Each row is a point. A path goes straight from each point to the next, and from the last back to the first. The post is the endless flat space through its rows: a point in 2 columns, a line in 3, a plane in 4, and so on, so that a path can go around it. How many times does the path go around the post? Going back the other way cancels.

Post (2 x 3)
-22, 13, 44
16, -13, -15
Path (24 x 3)
-7, -48, 52
-9, -60, -19
-6, -17, -48
-2, 11, -10
25, 34, 3
-2, 23, 57
32, -40, 1
-4, -58, 14
-5, -59, 30
27, -10, 30
43, 45, 33
-4, 51, -14
-20, 6, -8
-45, 8, -3
-43, 57, 9
11, 56, 39
24, 7, 30
15, -34, 28
-27, -32, 30
-28, -10, 17
-26, 21, -32
2, 22, 6
57, 16, 5
25, -1, 58
Times around: 2

Post (7 x 8)
2, 4, -13, 1, -5, -38, 30, -1
8, 6, 31, -8, -14, -16, 35, 23
10, 4, -34, 60, -16, 0, -37, -12
10, 10, -19, -16, -9, 4, -19, 39
1, 23, -27, -10, 42, -6, -15, -12
3, 34, -6, -35, -11, 14, 12, -30
12, -5, 14, 10, -28, -39, -14, 29
Path (10 x 8)
-12, 18, 20, 17, 27, 0, -2, -16
-1, 20, 19, 2, -12, -23, 5, 15
10, 34, -16, -10, -17, 11, 3, -18
36, 7, -13, 20, -9, -8, -11, 23
20, -9, 20, -17, -16, -13, -8, -10
-6, -22, -17, 0, 2, -26, -20, 2
-13, 5, 1, -13, -19, -7, -9, 27
-17, 21, -3, 33, -19, -7, 3, 12
-13, 3, -12, 13, 31, -11, 30, 2
-4, -7, -20, -21, -15, -6, -5, 19
Times around: 1
